Every row gives one point. Each copy is the shape, with its points in the same order, stretched, turned, moved and blurred by noise. Some copies are also mirrored. Which?

Shape:
-0.199 0.103 -0.018
0.157 0.267 0.167
0.362 -0.240 -0.146
-0.247 -0.178 0.061
-0.067 -0.168 -0.178
0.372 0.233 -0.203
-0.181 0.008 0.113
-0.015 0.228 0.158
-0.354 -0.132 0.327
Copy 1, 9 rows:
-0.094 -0.085 0.231
0.269 -0.019 0.146
0.090 -0.224 -0.364
-0.270 0.070 0.089
-0.188 -0.196 -0.045
0.298 -0.401 -0.046
-0.113 0.058 0.177
0.139 0.009 0.223
-0.261 0.319 0.198
Copy 1 is: mirrored
Copy 2:
-0.122 -0.255 -0.102
-0.408 0.058 -0.051
0.160 0.296 -0.169
0.060 -0.247 0.067
0.177 -0.111 -0.144
-0.202 0.223 -0.415
-0.133 -0.211 0.043
-0.371 -0.097 -0.021
-0.121 -0.356 0.282
Copy 2 is: only turned
Copy 3 (9 x 3):
-0.109 -0.047 0.090
0.159 -0.106 -0.233
0.100 0.293 -0.296
-0.360 0.059 -0.030
-0.138 0.181 0.028
0.434 0.068 -0.126
-0.228 -0.041 -0.054
0.015 -0.123 -0.111
-0.528 -0.076 -0.129
Copy 3 is: only turned

Shape, 11 rows:
0.197 0.200 -0.130 -0.151 0.120 0.059
-0.025 -0.081 -0.102 -0.208 0.050 -0.283
-0.136 0.065 -0.009 0.031 0.093 0.095
0.189 0.025 0.050 0.005 -0.568 0.159
0.133 -0.057 -0.033 0.192 -0.127 -0.392
-0.146 -0.034 -0.154 -0.022 -0.063 0.190
0.260 0.105 -0.162 0.211 0.055 0.068
0.215 0.020 0.045 -0.239 0.065 0.136
-0.135 -0.049 0.765 -0.023 0.027 0.159
0.214 -0.119 -0.076 -0.070 0.084 0.198
0.253 0.035 -0.059 -0.237 -0.108 0.158
Copy 1:
-0.058 -0.143 -0.129 0.214 0.247 -0.177
-0.090 0.077 -0.402 -0.063 0.099 -0.009
-0.133 0.055 -0.066 0.117 -0.024 -0.015
-0.308 -0.242 0.163 -0.171 0.362 -0.018
-0.019 0.097 -0.211 -0.099 0.390 0.297
-0.348 0.055 -0.068 0.074 0.036 -0.073
-0.127 -0.071 0.014 0.309 0.369 0.050
-0.142 -0.260 -0.196 0.084 0.100 -0.119
-0.045 -0.420 0.089 -0.301 -0.464 0.302
-0.303 -0.188 -0.187 0.213 0.151 -0.065
-0.183 -0.220 -0.117 0.035 0.267 -0.179
Copy 1 is: only turned
Copy 2 (11 x 6):
0.240 -0.102 -0.047 0.228 0.118 -0.245
0.045 0.012 -0.008 -0.009 0.448 -0.116
-0.024 -0.250 0.053 -0.027 0.016 -0.034
-0.256 0.429 -0.370 0.052 0.004 0.005
-0.013 0.284 0.155 -0.446 0.309 -0.075
0.114 -0.136 -0.213 0.149 0.124 0.101
0.376 0.007 0.139 -0.083 -0.033 -0.028
0.081 -0.025 0.105 0.406 0.028 -0.149
-0.881 -0.123 0.543 0.042 -0.459 -0.070
0.342 -0.018 0.188 0.263 0.055 0.082
0.148 0.104 -0.126 0.382 0.113 -0.089
Copy 2 is: only turned
Copy 3 (11 x 6):
-0.397 -0.070 -0.077 -0.032 -0.040 0.084
-0.052 0.165 0.246 -0.166 0.095 0.000
-0.015 -0.108 -0.181 -0.124 0.062 -0.078
0.172 -0.028 0.127 0.132 -0.579 0.261
0.037 -0.189 0.511 0.004 -0.043 0.024
-0.033 0.021 -0.198 -0.109 -0.177 -0.139
-0.334 -0.237 0.011 0.108 -0.179 -0.055
-0.151 0.184 -0.101 0.162 -0.052 0.107
0.730 0.075 -0.306 0.280 0.320 0.156
-0.219 0.167 -0.102 0.234 -0.169 -0.095
-0.194 0.165 -0.038 0.113 -0.279 0.156
Copy 3 is: only turned

Shape:
0.263 0.249 -0.140 0.056 0.134 0.049 0.069 0.128 0.057
0.198 -0.413 0.086 -0.072 -0.527 0.323 -0.070 0.101 -0.091
0.143 0.103 -0.176 0.060 0.196 -0.066 0.047 0.069 0.161
-0.111 0.116 0.437 0.085 0.232 0.305 -0.097 0.081 -0.182
0.051 0.138 -0.188 0.026 0.045 -0.074 0.409 -0.149 -0.131
0.331 0.244 0.022 -0.101 0.276 0.001 0.071 0.131 0.056
0.179 0.081 0.050 0.172 0.171 -0.168 -0.119 0.111 0.124
0.020 -0.413 -0.212 -0.157 0.185 -0.092 -0.110 0.137 -0.022
0.200 -0.350 -0.212 -0.139 -0.223 0.303 0.318 -0.241 0.066
-0.571 0.188 0.378 -0.304 -0.127 -0.153 -0.157 -0.009 -0.131
-0.079 0.024 0.443 -0.139 0.086 -0.159 0.071 -0.029 -0.010
0.261 0.236 -0.172 0.016 0.036 -0.074 -0.136 -0.311 -0.121
0.074 0.239 -0.092 0.006 0.213 -0.098 0.023 -0.157 0.176
Copy 1, 13 rows:
0.223 0.082 -0.065 -0.335 -0.399 -0.098 -0.206 0.227 -0.050
-0.267 -0.991 0.000 0.189 -0.082 0.011 0.333 0.129 0.067
0.239 0.243 0.098 -0.235 -0.223 -0.120 -0.089 0.097 -0.167
0.514 -0.176 -0.408 0.146 0.074 -0.129 -0.259 0.312 0.223
-0.124 0.305 0.022 -0.230 -0.142 -0.196 -0.091 -0.118 0.171
0.309 0.187 -0.028 -0.267 -0.287 0.041 -0.282 0.407 0.035
0.348 0.173 -0.107 -0.163 -0.152 0.086 0.005 0.103 -0.195
0.012 0.016 0.264 0.328 -0.100 -0.088 0.142 0.063 -0.287
-0.210 -0.306 0.281 0.027 -0.051 -0.263 0.383 0.124 0.300
0.256 -0.273 0.039 0.013 0.259 0.079 -0.630 -0.359 -0.054
0.251 0.047 -0.101 0.016 0.281 0.202 -0.210 0.107 0.109
0.299 -0.008 0.089 -0.163 -0.488 0.110 -0.048 -0.087 0.282
0.421 0.329 0.125 -0.304 -0.177 -0.038 -0.157 0.002 0.056
Copy 1 is: mirrored
Copy 2 (13 x 9):
-0.204 -0.017 -0.046 0.130 0.051 0.350 -0.122 0.052 -0.241
-0.586 0.246 -0.086 0.007 -0.087 -0.720 0.516 0.103 -0.221
-0.024 0.046 -0.112 0.149 0.087 0.390 0.001 0.125 -0.202
-0.456 0.198 0.294 -0.108 0.316 -0.130 -0.215 0.024 0.203
0.149 0.094 -0.031 0.051 -0.231 0.071 -0.157 0.059 0.073
-0.254 -0.038 -0.236 0.153 0.146 0.374 -0.203 0.042 -0.178
-0.137 -0.034 -0.054 0.323 0.140 0.354 0.010 -0.017 -0.107
-0.210 -0.008 -0.241 0.132 0.121 -0.131 0.369 0.389 -0.161
-0.180 0.533 -0.359 -0.044 -0.267 -0.301 0.247 0.376 -0.114
0.093 -0.228 0.384 -0.448 0.360 -0.358 0.220 -0.316 0.151
0.002 0.063 -0.098 0.040 0.181 -0.169 -0.038 -0.166 0.187
-0.364 0.004 -0.043 0.165 -0.211 0.390 0.078 0.000 0.128
0.043 0.119 -0.086 0.039 0.059 0.510 -0.075 0.051 -0.042
Copy 2 is: only turned
Copy 3, 13 rows:
0.166 0.029 -0.206 -0.088 -0.053 -0.092 0.148 0.001 -0.123
0.192 0.022 0.447 -0.090 -0.319 -0.141 -0.135 0.212 0.135
0.118 0.070 -0.173 0.095 0.001 -0.041 0.096 0.056 -0.046
0.212 0.214 0.136 -0.338 0.159 -0.101 0.249 -0.281 0.084
-0.048 -0.115 0.014 0.106 0.008 -0.145 0.322 -0.144 -0.343
0.043 -0.081 -0.284 -0.152 0.040 -0.142 0.134 -0.076 -0.045
0.201 0.104 -0.127 0.041 0.195 -0.025 0.122 0.184 0.036
0.172 -0.087 0.080 0.274 -0.130 0.032 0.015 -0.001 0.282
-0.192 0.009 0.214 0.081 -0.359 -0.013 0.002 0.034 -0.087
0.153 0.081 0.298 0.097 0.322 -0.343 -0.156 -0.358 -0.030
-0.073 0.008 0.135 0.011 0.311 -0.263 0.119 -0.114 0.019
0.123 -0.109 -0.072 -0.134 0.148 0.222 0.003 0.009 -0.256
0.005 0.103 -0.192 0.050 0.162 0.015 0.033 -0.023 -0.161
Copy 3 is: mirrored
Copy 4, 13 rows:
0.009 0.237 -0.031 -0.227 0.034 -0.021 -0.077 0.131 0.035
-0.118 -0.419 -0.122 0.289 0.347 -0.232 -0.349 0.295 0.014
0.005 0.106 -0.124 -0.198 -0.041 0.100 -0.030 0.086 -0.004
-0.184 -0.017 -0.096 0.141 -0.140 -0.537 0.126 0.155 -0.242
0.150 0.289 0.181 0.105 0.268 0.199 0.089 0.002 0.110
-0.026 0.228 -0.209 -0.242 -0.021 -0.138 0.042 0.228 0.019
-0.061 -0.052 -0.323 -0.308 -0.083 -0.156 0.032 0.067 -0.195
-0.158 -0.248 -0.492 0.154 -0.071 0.035 -0.170 0.059 0.110
-0.052 -0.078 0.029 0.422 0.419 0.279 -0.142 0.320 0.115
-0.060 -0.466 0.165 -0.169 -0.121 -0.340 0.209 -0.039 0.254
0.052 -0.217 -0.177 -0.022 -0.019 -0.331 0.313 0.162 -0.120
-0.411 -0.003 -0.208 -0.375 0.264 -0.001 0.048 0.090 0.183
-0.125 0.061 -0.062 -0.301 0.000 0.127 0.136 0.109 0.051
Copy 4 is: mirrored
